Each row of a before or after table is a point. The points were changed in one or more steps. Then noise was added and the rows were shuffled. The steps act on how far a point lies along the listed directions, d1 being the first. Name the steps. A step turns or swaps two directions, mirrors them in a line or flattens them onto one, adds a multiple of one to another, or multiplies one. Angles are multiples of 10 degrees, from the lower direction toward the higher: turns from -170 to 170, lines from 10 to 170 but not 90. Use the fewest steps. Two steps may share a direction if one is a turn and the other turns, adds or multiplies; they go together, in the order done. Otherwise the lowest direction goes first.

Directions:
(1): [ 56 -47  -3]
(2): [ 46  55 -13]
(3): [-10  -9 -72]
Before, 8 rows:
[[ -2  26 -36]
 [ 41  37  26]
 [-92 -32  -3]
 [ 17 -28  62]
 [ -7 -83  61]
 [-40 -47   7]
 [  2  35 -59]
 [-48 -29 -12]]
After, 8 rows:
[[ -9  96  39]
 [ 15  42  52]
 [ 40 -27  31]
 [-93  30 -10]
 [-48  25 -21]
 [-43  47  -2]
 [  0 -33 -28]
 [  1 -50 -49]]
Steps: mirror d1 and d2 in the line at 40 degrees

Directions:
(1): [ 31   4 -25  75 -39 -45]
(2): [ 73 -42   8  -5 -22  54]
(3): [ 40  24  -3 -68 -31 -54]
(4): [ 30   0  79  18  46 -32]
(5): [26 91  0 12  7 40]
(6): [ 34  -9 -61  -4  74 -14]
Before, 14 rows:
[[  9  21 -53 -31 -39 -17]
 [ 37 -31   0  28 -19  14]
 [ 28  16 -18  -7   0 -18]
 [-28  -2 -27 -40   6  -9]
 [  8 -86   5  30 -93   8]
 [ 18   1   2  28  -1 -10]
 [-25  39  59  18 -44 -27]
 [ 15   2  -7 -28 -34 -79]
 [-38 -12  30 -31   5 -43]
 [ 29   8  30 -49 -95   9]
 [  6   6  19 -78  37 -42]
 [ 31 -28   3 -44 -65 -47]
 [-11 -27   5 -19  54  37]
 [-37  -7  17 -17 -59  42]]
After:
[[-32 -15 -51  75 -18  -5]
 [ 70 -80  50 -42  12 -39]
 [ 25  27 -18   6  66 -51]
 [-39 -26  -4   5   3  58]
 [ 12  18  38  35 -42 -34]
 [-36  -8  19  34 -14 -13]
 [ 11  17 -10  12 -34  -9]
 [ 14   7 -15 -26  -7  -6]
 [ 86 -14  25  61  21 -29]
 [ 25 -17  57  21  52  -5]
 [ 51 -44  -2  42 -25 -60]
 [ 42 -22   5 -34 -16  11]
 [-35 -24 -26  30  26 -38]
 [ 14  -6 -22  32 -32 -75]]
Steps: swap d1 and d3; turn d4 and d6 by 130 degrees

Directions:
(1): [ 32  28 -55 -12  25  46  -8  80  43]
(2): [ 22  65 -39  61  20 -71  21  -7 -10]
(3): [ 73  -2 -43 -56 -15   5  24 -69  13]
Before, 10 rows:
[[ 45  23 -53 -36  -6   0  21 -47  18]
 [ 18  81 -58  49  33 -37  24  37  -3]
 [ 23 -31  10 -72 -24  74  -2 -13   8]
 [-26 -21  48  35 -11 -36  -7 -42 -34]
 [ 59 -38 -19 -43 -13   4  -8 -48  17]
 [ 26 -37  11 -59 -48   2 -22 -72 -22]
 [-30 -74  74  -1 -26  11  -4 -40 -36]
 [ 56   6 -58 -28  13  38   5  19  23]
 [ 39 -87   7 -92  -6  75   0 -65  11]
 [ 16  -9 -16 -29  11  19   0  19  42]]
After:
[[ 13  -9 -13 -27  11  22  -1  22  45]
 [ 56 -46 -12 -48 -14  12 -12 -45  16]
 [ 19 -42  19 -60 -48  11 -26 -66 -24]
 [ 52   2 -56 -32  12  43   3  19  25]
 [-24 -18  47  37 -11 -38  -5 -41 -37]
 [ 23 -96  23 -92  -6  82 -10 -53  10]
 [ 31  80 -63  41  31 -35  28  26  -2]
 [ 14 -34  20 -68 -24  77  -5  -5   8]
 [ 44  13 -50 -45  -7  10  21 -49  20]
 [-37 -71  77   8 -23   7  -4 -34 -35]]
Steps: turn d2 and d3 by 10 degrees

Directions:
(1): [  2  63  -9  30  -2  50 -21 -33   5 -71   9 -11 -35 -69]
(2): [ 49  41 -47   0 -69 -22   6  -3 -14 -24 -49 -45  52  28]
(3): [-64  71   3 -64  30 -26  21 -24 -22  20  15 -57  -5  11]
(4): [ -4 -27  95 -26 -74 -30  31 -21   1 -29   1 -14 -14 -28]
(5): [-66  45  26  83 -20 -26   7   8  18  -7  19  35  48  28]
(6): [ 16  13 -32  22 -33   9  70 -16  25  82  31  -2   1 -60]
Before:
[[ 31  44 -15  -1 -43  18   4 -25  -8   3  -6 -22 -18 -62]
 [-17 -67  57 -34   4 -16  47  -4   8  72  43  18 -31 -19]
 [ 11   6 -12 -32 -34  18  42 -29 -11  17   8 -31   1 -36]
 [-26   3  27  -2  47   5 -29  -2   3   7  11   6 -19  -6]
 [-10 -13  50  -9  -5  -1  18 -13   6  19  12  -3 -11 -18]
 [ 34 -25  -6   0 -48 -30  43  11  -8  37 -28  -5  31   3]
 [ 28   6 -16 -24  -2  12 -18  12 -16 -11  11 -30 -35  -7]
 [ 28 -46  -5   6  50  61 -23   6   8  12  24  40 -34 -25]
 [ 25  22 -21  61   6  12 -16  30   7   4  19  34  14   0]
 [-34   0   4  16  42  10  29  -5  14  64  23   7 -30 -12]
 [-20 -21  -6   8  -1  -5   5 -10  -2  25 -14  27   5  10]
 [ 85 -44 -68 -28  42  28   4  34  14  60 -14  14 -22 -30]
 [ -6   5 -10  11  40  18 -36   2  -4   4  -2  17 -34   9]
 [ 35  36 -46   8   1  55 -25 -18  -8 -18 -11 -11   5 -24]]
After:
[[-10 -15   7  58  32  47 -10   7  22  22  39  60  -5 -15]
 [ 49  -1 -23  17  27  20 -45  30  -9 -22  -3  22  -8   9]
 [-53  -3  31  11  63   1 -19   8  -1   9   4  13 -26  30]
 [-11   3  14  -6  42  12  -9  -6   6  33  16  -1 -30 -29]
 [ 10  54 -37  41  -8  44 -20 -16   0 -18  -4   1  23 -14]
 [ -5  37 -13  31 -26   1  10  12   3  15  34  -8  -4 -12]
 [-15 -34  -5  -7   8  -1 -10  -8  -8  11 -18  24  -3  16]
 [-18  65  18  38 -37  -2 -29 -13 -11 -44 -13   1  11 -11]
 [-22 -11  59  -4  -1  -5   5  -8   1   1   6   1  -6  -2]
 [-45  31  26  16 -32  -7   7 -16 -11 -31   7  -4  36  18]
 [  6 -18  18  12 -35 -42   8  23 -16 -10 -40   6  44  38]
 [-19  23 -19  96  17 -15   0  48  35  34   7  67  52  27]
 [  0  12 -24  18  30  22 -10  -4   5  32   6  17 -35 -10]
 [-63 -51  90  -2  11 -33  11  10   5  20  33  38  -5  32]]
Steps: turn d5 and d6 by -140 degrees

Directions:
(1): [-15 -21 -40  37 -15 -11  -3  49  38  17  11  33 -46  95  65 -40  49 -24
  20 -15]
(2): [ 22 -39  46  47  54  -6  35   1  14  24  22  85 -39   6 -20  58 -54  27
  43 -10]
(3): [ 20 -42 -20 -17  -7  76  83  10  23  -2 -22 -41  33  44  26  44 -52 -40
 -37 -12]
Before, 10 rows:
[[  3 -16 -15  17  -6   1   0  22   6  12   0  -6 -15  32  21 -13  19 -23
    5  -8]
 [  9  12  35   8  16 -15   1 -34 -22  -8  21  18 -19 -38 -35  21 -32  34
   17   1]
 [  2   9  23 -20   8   1  27 -20  -9  -4 -26 -16  40 -32 -15  22 -10   7
  -28  13]
 [-13 -18 -20  18 -16   4  14  33  19  27   5   0 -21  66  51 -23  34 -25
   -3  -2]
 [ 12 -47  24  41  23  29  49   7  36  10  16  59 -36  34  14  40 -43   1
   26 -14]
 [  0   2 -10 -33 -20  40  35 -13 -15 -12  -7 -37  32 -40  -9  26 -21 -28
  -28  -5]
 [ -2  12   1  15   4 -14 -23  11   1   6   5   0 -13   6  -4 -24   6  27
    4  -6]
 [ -8  -2 -24  10  -9  -7 -17  21  -1  -1  15   2 -12  29  16 -31   8  -7
    3  -5]
 [  4 -15  -9 -29  -8  29  20  -9  14 -11  -8 -33  33 -16   0  33 -23 -11
  -20  -3]
 [-15  15 -14 -19  -8 -13  -1  -7  -3  -9  -5 -34  13  -6  -5 -14   7 -22
  -10  -8]]
After (10 x 20):
[[  8  14  13 -56 -11  46  37 -40 -36 -22 -11 -55  58 -94 -47  48 -48 -15
  -38   4]
 [  2   4  23  22   9 -19  -2 -16  -8  -3  25  30 -34  -4 -11   7 -16  24
   23  -2]
 [ -9 -12 -11   9 -12   8  14  24  10  23   3  -9 -11  43  35 -13  22 -18
   -8   1]
 [ 12  -4  14 -50   2  34  22 -38  -9 -22 -13 -51  60 -70 -39  54 -53   1
  -34   3]
 [  5  14  31 -28  12   4  28 -31 -17  -8 -28 -21  49 -53 -28  27 -21  13
  -33  18]
 [-10  -2 -28  12 -10  -8 -15  26   3   2  17   6 -17  38  23 -35  13  -6
    5  -7]
 [  6 -14 -11  10  -5   2   1  16   2  12  -2 -11 -10  21  13  -8  15 -22
    4  -6]
 [-14  17 -14 -20  -8 -14   0  -7  -5 -10  -5 -34  13  -9  -7 -13   5 -22
  -10  -8]
 [ -6   5 -13  26   0 -18 -24  27  13  12   7  10 -27  37  18 -38  22  19
    9 -10]
 [ 18 -36  42  24  32  33  50 -17  17   4  12  43 -16  -9 -15  57 -65  14
   17  -8]]
Steps: add -1.5 times d3 to d1

Directions:
(1): [ 31  10  49   0  13  -8 -34 -34  12 -82 -40   9  49 -12  53 -45  13 -71
 -28   2   1 -20 -11  -4  16 -18 -27  50 -19 -15 -68  26]
(2): [ 19  -8  -1  34  35  -7  43  34 -27   2 -48  29  58   4 -26  20 -26  11
 -30 -33  55 -21  62 -40  10  57 -40 -39  11 -71  -1  23]
(3): [-52 -42  20 -13  95  -2  -8   4 -23  13 -12  34  -4 -55  46 -31 -12 -12
   3   4   5 -34  34 -41 -34 -70  34 -44  20  34  19 -22]
Before:
[[  7  -8  16  16  20  -6  26   1  -3 -16 -16  11  15  -3  -1   1 -17  -1
  -17  -2  27  -6  34  -8   7  14 -35 -18 -11 -31  -2  14]
 [-25 -16  26 -17  52   9 -21 -24  10 -32  -9  15  -2 -40  23 -32   4 -32
   -3   0 -15 -34   7 -18 -16 -51  17   5  -7  22  -8 -14]
 [-14   3 -21 -20 -20  24 -21 -22   2  -2  22 -21 -27   3   9  -5   6  -3
   17  14 -29   3 -40  21   9 -24  31  18  -5  31   6 -17]
 [ 19  13 -18   9 -44  -3  16  -6  12  -5   4 -30   5  27 -31  33  22  24
   17  -6 -11  29 -11  24  20  73 -28  27 -17 -32 -13  16]
 [ 61  12  20  18 -23 -11  17   7  -7 -18 -37   7  44  12 -23   5 -14   0
  -32 -22  27  -9  16 -20  15  55 -38  17 -12 -52 -33  38]
 [-26  -6 -25 -11  -6  12   5   3  -8  33  30  -2 -38  11 -18  23  -1  38
   22  12 -13  16  -5  14 -20 -14  21  -9   4  39  20 -31]
 [  8  14  -1   0  -3  -1  -4 -12  -3   0  15  -6  -9  16  -7  11  -3  10
   -6   0 -16  12 -31  22  14  11  -7  21   8  -8  -9  -2]
 [ -2 -15  29  -2  14  11 -32 -45   4 -23  -1  10   8 -22  57 -48  15 -36
  -18  13 -18 -20 -14  -3 -12 -39  20  25  -6  45 -27  -8]
 [-52 -31 -19  -3  26   8  24  28  -1  58   9  10 -38 -16 -11   3   1  41
   28  -5  -3  16   7 -20 -25 -13  28 -29  32  18  49 -19]
 [ 15   5  29 -11  18   4 -23 -18   7 -33 -25  33  33 -30  27 -22  -6 -58
   -3   1   2 -36  -3 -12   3 -10 -25  37   1  -7 -29   4]
 [ 37  32 -18  18 -56   1  14 -14  28 -10  16 -17  -5  51 -20  21   4  12
  -12 -10  16  19 -26  23   5  49 -24  40  -4 -30 -26  23]
 [-18 -11  -2  -9  29   0  -4  24 -15  19  10   7  -7 -28   9   6  -1  15
    7  -3   6  16  15 -15 -16 -16  34 -28   8   6  13  -5]]
After (12 x 32):
[[-23 -14  15 -21  40  -2 -23   9 -11   2   8  11  -9 -42  37 -15   6 -10
    8   5  -6  11   6 -13 -22 -46  45 -14   6  29   0 -10]
 [-16  -4 -41  -4 -12  23  12   8 -14  35  18 -11 -23  12 -26  24 -11  35
   16  -1  -7   4  -9   5   6   8  23 -21   7   4  34 -18]
 [ 42  34 -17  11 -84  -3   5 -22  31 -25   8 -47   5  46 -35  33  34  14
   15   0 -22  43 -38  44  34  85 -40  57 -30 -36 -33  24]
 [ 58  49 -24  24 -95   2  15 -18  37 -13  23 -29  -3  72 -39  35   8  13
  -15 -10  13  33 -41  39  20  75 -37  59 -12 -44 -36  32]
 [ 11  -5  31   7  13  -8   6 -20   9 -38 -12   6  10  -9  23 -19  -5 -21
  -15   8  13  -5  14   2  10 -10 -31   6 -20 -15 -21  18]
 [ 79  28  28  13 -51 -13  -1 -10   8 -43 -33  -5  43  23 -11  -3  -2 -18
  -31 -17   9   0 -11  -4  25  54 -43  49 -22 -46 -55  44]
 [-28  -3 -14 -19  -6  11 -11  -8   0  17  29  -4 -41   6  -3   9   4  20
   25  21 -23  15 -16  19 -21 -32  24   6  -2  52   8 -33]
 [-48 -41   8  -4  92   9  15  13 -17  14 -18  37   2 -51  -4  -9 -16   5
   -6 -17  15 -45  53 -49 -31 -35  21 -57  14   7  31 -23]
 [-23 -37  -9  24  53  11  31  12 -32  48 -13  34  16 -19   0   0 -21  29
  -19 -16  29 -27  55 -41 -25  12  16 -58  21   5  31 -12]
 [  5  -9   3   4  39   4  14  20 -14  15 -29  45  38 -27 -12   7 -28 -16
   -4 -18  31 -42  38 -35  -3  22 -31 -16  20 -32   7   0]
 [-58 -31  11 -26  37   7 -19  -7  12  15  13   6 -44 -39  43 -39  22  -8
   33  15 -30   9 -26 -13 -30 -71  42  10  21  56  16 -21]
 [ 14  17  -9   5 -14  -2   4  -6  -4   9  17  -9  -9  25 -22  19  -6  22
   -7  -4 -11  15 -28  22  20  28 -12  17   8 -20  -3   0]]
Steps: swap d1 and d2; multiply d3 by 1.6

Directions:
(1): [ 51  42  -1 -71  26  37 -50  55 -63   8 -16  29  24  -5  -4 -20 -54 -23
 -20  -4 -22 -34 -57 -24 -12 -51  68 -35   6 -54  38  22 -87  81 -27  -5
  29  -4 -41 -16 -21  -3  47  25   2  34 -56  12  50  -4  39  -7  -6  25
   7  25   4 -15  19  20  35  32 -34 -10]
(2): [ 21 -35 -20 -27 -56 -47  95   4 -22 -34  17 -20  22  -6 -17 -10  34 -47
  40  14 -48 -22  13  12  59  56 -36 -35 -39   0  22  23 -72  60 -22  68
   5  -4  61   8  50  -2  77 -38 -33 -21  13 -24  16  -6 -32 -11 -23 -12
   0  53 -26   4 -23  39  27  -5  16  45]
(3): [ 17  43 -28 -61  -9 -47 -29 -24  -2  -1  10 -39 -40   3 -16  52 -27  32
 -36 -78 -10  -3 -66  20 -17  -9  10  15 -54  33 -11  72  25  27  49  85
 -15  10  20  37  36   0 -55  28  10  33   5 -19  46  43  -7 -16 -35  20
 -39 -75  -9 -47 -40  21   6 -43  31  21]
(4): [-18  43  65  24 -10  -7 -30 -39  66  47 -46  -9  20  25  -2  29  -3 -22
 -30  77  -7  -2   6  27  64  33 -12 -30 -16  16  71  10   9  70  10 -15
  48 -25 -37  38  72 -16 -34  72  18   8  15  -3  11  24 -66 -10  76  29
  -4  28  33 -15  31 -17  23  27  30 -10]
Before:
[[-15 -12 -29  -2 -20 -29  37 -12  -6 -27  25 -22 -20  -3 -14  11   4  12
   21 -41   7  -3   9  12 -17  20 -30  29 -23  21 -34  22  27 -31   9  38
  -30  12  38   2   4   0 -13 -29  -5 -17  21 -23  -2   8   1   1 -40  -9
  -12 -21 -18  -5 -35  16  -4 -28  28  14]
 [ 15   1 -41 -29   7   4  -9  29 -37 -32  29   6 -32 -12   3   1 -17  18
   -7 -50   1   5 -20 -20 -46 -40  25  19  12 -13 -39   1  -3 -28  -2  11
  -19  10  15 -24 -42   4  -5 -33  -1   6 -12  15   7 -10  44  12 -46  10
    6 -30  -8   0  -7  13 -15 -16 -23  -2]
 [-18 -19 -16  26  19  29 -28   7  -3   1   5  14   1 -14  11  -9 -10  19
  -10 -11  31  12   4 -19 -37 -28   5  31  25   6 -27 -21  25 -43   1 -49
  -17  11 -16 -16 -34  -7 -15 -18   4  -8  -7  18 -23  -4  15  13 -11  -8
    5 -17  -1  15  17 -15 -16  -6 -16 -20]
 [-19 -17  12  36   1   5   3 -14  28   8   2   1  -6  16  23  -6  18  10
   12  16  18  23  23   3  -6   1  -9  18   4  24 -24 -26  30 -46  12 -10
  -11  15   1  -3  -3   1 -24 -12   2 -13  13   5 -37  -1   0  15  -2 -17
    7 -10  -7   6 -10 -22 -14  -2  -1  -4]
 [  6   9  -3   1  32  21 -40  17 -14  19 -10  21  -1   1   5 -21 -19  13
  -19  -6  12  -9 -12 -11 -29 -30  24   3  29 -14  -6  -6   6 -21 -11 -32
    1  18 -22  -3 -31   0  -5   2   4   5 -13  18  -9   5  27   2  -4  -1
    8  -8  12  16   2  -6  -6  12 -23 -17]
 [  5 -12 -13 -27 -22 -34  46  -5   0 -14  11 -21   5  -6  -8   3  21  -4
    8 -19 -28  12  -3  31   8  20 -32  -2 -28   9  -4  26 -16   8   3  45
  -14  -2  31   8  22   5  11 -14 -15  -7  12  -4  10   5 -20  -3 -31  -2
  -14 -10  -7  -5 -26  21  10 -21  10  24]
 [ -4 -31  -3  13   5   9   9  20 -18  -9   4  19   3  -7   7 -26   0  -1
    9  11  14  13  18 -15  -6  -8   7  -5  24 -11  -6 -18 -13 -24 -27 -30
  -18   4   2 -25 -18  -6  28 -34  -6  -1 -15   5  -5 -21  14   6   1 -13
   13  22 -10  18   9 -17 -16  10 -23  -6]
 [  0 -12 -23  14 -27 -29  38 -19  21 -13  12 -29 -14   7  -5  22   6  15
    2 -36  -6  15   4  11   8  25 -35  13 -23  22 -14  20  27   2  16  35
  -16  15  33   6  32  -3  -8  -9  -8 -18  29 -19  -5   6 -15 -13 -19  -5
  -15 -30 -20 -13 -35  -5  -6 -36  26  22]
 [-10   1  -7 -12 -15 -56  11 -37  19   0  12 -37 -22  -4 -11  35  21   4
    2 -27  -2   7  -6  16  -3  26 -37   9 -29  21  -9  32  37 -11  39  54
  -14  -4  34  28  30   9 -34  -1   0  -6  31 -25  -2  18 -15  -5 -26  -6
  -32 -31 -10 -25 -26  28  -3 -32  37  16]
 [  1 -11 -32 -20 -27 -37  31 -18  -4 -32  32 -42 -26  10  -8  31  11  10
    3 -50  -6  11 -10  26  -1  21 -24   7 -48  34  -9  52  13  -7  32  82
  -25  15  56  16  33   8  -6 -12  -3  -2  18 -35  25  13 -20  -2 -35  -2
  -37 -42  -8 -25 -50  13   1 -38  30  31]
 [  4 -14 -18  -7  13   8 -21  -3 -22   3  -2   1 -12 -11   9  -2  -3  27
   -1 -34  24   8  -6  -4 -26 -18  24  25  16   2 -35  -4  20 -33   9 -13
  -17  -5  -6  -7 -32   3  -9   2  10  -3 -17   5  -8  -2  17   3  -5   1
   -5 -40 -10   1 -10 -14 -17 -14  -5   9]
 [-10 -27  -1  24 -21 -10  20 -22  25   0  11  -3   0  -6 -13   6  21  -2
   14  14  -7  10  21   6  19  38 -20   9 -13   6 -13  -7  13 -16  -3   6
   -9  -3   9  11  16   2   5  -8  -9  -4  19  -2 -23 -14 -29  -2   9 -16
   -4   1 -14  -1   8  -1  -1  -7  11   2]
 [ -1   4   6   1  -7   3   8   0   7  -5   4   1  14   0   7   1   1  -7
   13  -5   0  -2   6  -4   6   6  -2  -1  10   1  -2  -7  -3  -8  10  -5
    7  -3  -7   5   0  -1  12  -1 -10 -10  -2  -3  -8   0   5   6  -9   3
    9   1  -3  10   1   1  -2 -17  -1  -2]
 [ -6  -6   9  37  27  22 -13   6   0  -2   6  21   9  -2  12 -19  12  12
    4   4  18  10  13 -27 -28 -16  11  16  20  -3 -19 -18  26 -53 -15 -37
  -11   0 -12 -38 -42   1   5  -3  10  -2 -13   3 -25  -9  25  14   4   2
   14   3   7   9  12 -27 -10   1 -25  -4]]
After, 14 rows:
[[  5 -26 -21 -23 -19 -25  58   7 -10 -21  16 -12   8 -12  -3 -10  25  -4
   19 -20 -26  13   7  25  -1  14 -31   1 -16   2 -14  11 -19 -10  -9  36
  -22   2  34  -5   3   7  28 -31 -20 -14   8  -1   1  -7  -5   1 -40  -9
   -8  -5 -14   6 -25  21   3 -19  -1  23]
 [  0 -27 -35  19 -23 -20  51  -6   7 -23  20 -20 -12   1  -1   6  11  13
   14 -42  -3  18  13   2  -4  17 -32  17 -10  17 -29   8  19 -20   5  24
  -27  21  40  -8  11   0   8 -31 -13 -26  23 -16 -15  -8   2 -10 -30 -15
   -8 -25 -27  -1 -35  -5 -12 -34  15  21]
 [-21 -16  16  41   0   4   2 -16  32  10  -1   2  -7  19  24  -6  19   8
   12  22  19  24  27   3   1   3 -11  14   5  25 -17 -27  31 -43  10 -14
   -8  12  -3  -3   0  -1 -22  -9   3 -14  13   3 -40  -3  -2  14   2 -16
    8  -5  -4   7  -7 -22 -13   2   1  -7]
 [-21 -32  -9  40  21  43 -21  14  -3   0   4  24  12 -16  14 -24  -4  10
    1   8  35  14  21 -25 -35 -27   4  27  41  -3 -27 -42  19 -53 -14 -72
  -12   8 -23 -27 -46  -3   2 -30   2 -18  -8  25 -38 -16  19  18  -4 -12
   14   4   1  29  28 -20 -19   6 -25 -26]
 [-14 -44 -39  16 -11  -4  60  14 -27 -41  38  -1  -9 -12  -9 -24  16   5
   46 -32  15  -3  36  -7 -31  13 -33  32   6  -2 -53 -13  12 -67 -17   5
  -38  16  40 -27 -37   4  23 -66 -17 -34  12 -13 -24 -19  28  12 -51 -28
    6   3 -25  21 -29  11 -15 -19   4   8]
 [ -7 -37   9  26   6  19  12  22 -11  -4  -1  27  14  -3  10 -34   4  -7
   14  33  15  14  32 -16   2  -2   3 -10  34 -16   3 -31 -16 -22 -35 -49
  -10  -3  -6 -29 -20  -7  37 -30  -6  -9 -13  12 -13 -26   9   7  20 -13
   19  38  -6  25  20 -25 -15  19 -25 -12]
 [  4 -47 -54 -12 -18 -15  57  10 -32 -55  53 -24 -22  -2  -1   3  22   8
   29 -56  -1  12  10   7 -25   9 -22  16 -23  15 -40  26   0 -48  11  59
  -44  24  66  -9 -14  14  30 -54 -15 -16  11 -25   6 -12  13   8 -58 -23
  -21 -32 -21  -2 -52  15  -9 -36   7  27]
 [-10 -10  20  50  26  30  -9   8   6   0   2  26  17  -2  14 -27  16   5
    6  23  19  11  24 -29 -19 -10   9  12  28  -7 -13 -31  24 -53 -22 -53
   -4  -6 -20 -41 -43  -2  12  -4   8  -6 -13   5 -36 -15  22  17  17   3
   22  17  14  16  23 -32  -9  13 -28  -9]
 [ -1   6   8   2  -8   4   8   1   9  -3   3   1  15   1   7   2  -1  -7
   12  -1   2  -2   7  -5   8   7  -2   0  10   1   0  -7  -1  -6   9  -8
   11  -4 -10   4   1  -2  11   2  -9 -10   1  -3  -9   0   4   7  -7   2
    8   4  -3  11   0  -1   0 -14  -1  -2]
 [-10 -19   1  21 -21 -16  15 -27  29   2   9  -9  -2  -4 -15  14  21  -1
    8   9  -8  10  15  10  20  40 -19   8 -18  10  -8   0  15  -8   1  14
   -6  -5   6  15  25   1  -2  -1  -7  -2  19  -4 -19  -9 -34  -5  10 -11
   -9  -4 -13  -7   6  -2   4  -7  16   4]
 [  2 -38 -20  11  19  28  -4  12 -35  -7   4  17   0 -16  17 -28   7  18
   16 -22  28   7  17 -16 -32 -20  23  25  37 -13 -45 -33   9 -56 -11 -41
  -23  -4  -5 -29 -59   7  17 -20   3 -15 -22  14 -26 -25  32  10  -5 -12
   10 -17 -14  22  -4 -18 -24  -3 -22   4]
 [ -5 -17 -22 -13 -12 -48  23 -24   1 -12  25 -34 -25 -12  -7  21  22   9
   13 -42   1   7  -3   5 -22  18 -37  17 -20  12 -28  24  34 -34  31  51
  -27   1  43  12   6  16 -17 -24  -8 -11  26 -22  -9   8   5  -2 -46 -15
  -29 -35 -20 -16 -30  29 -11 -37  26  17]
 [  5   2   1  11  35  27 -35  21 -13  18 -11  27   7  -1   6 -30 -16   7
  -13   5  13  -9  -4 -13 -25 -28  23   2  37 -18  -4 -15   3 -23 -17 -45
    4  18 -25  -9 -37  -2   0  -4   4   2 -14  21 -15  -3  26   5   3  -5
   15   4  14  22   9 -10  -5  17 -27 -20]
 [  9 -47 -45   6  18  41  24  60 -60 -50  39  38 -12 -25  16 -49   3   3
   32 -23  13   9  24 -46 -58 -45  24  20  58 -43 -58 -54 -25 -74 -39 -45
  -26  12  17 -64 -97   9  48 -83 -14 -20 -18  31 -31 -48  73  27 -51 -14
   36  13 -14  42  14   6 -29   5 -56 -13]]
Steps: multiply d4 by 2; turn d3 and d4 by -40 degrees
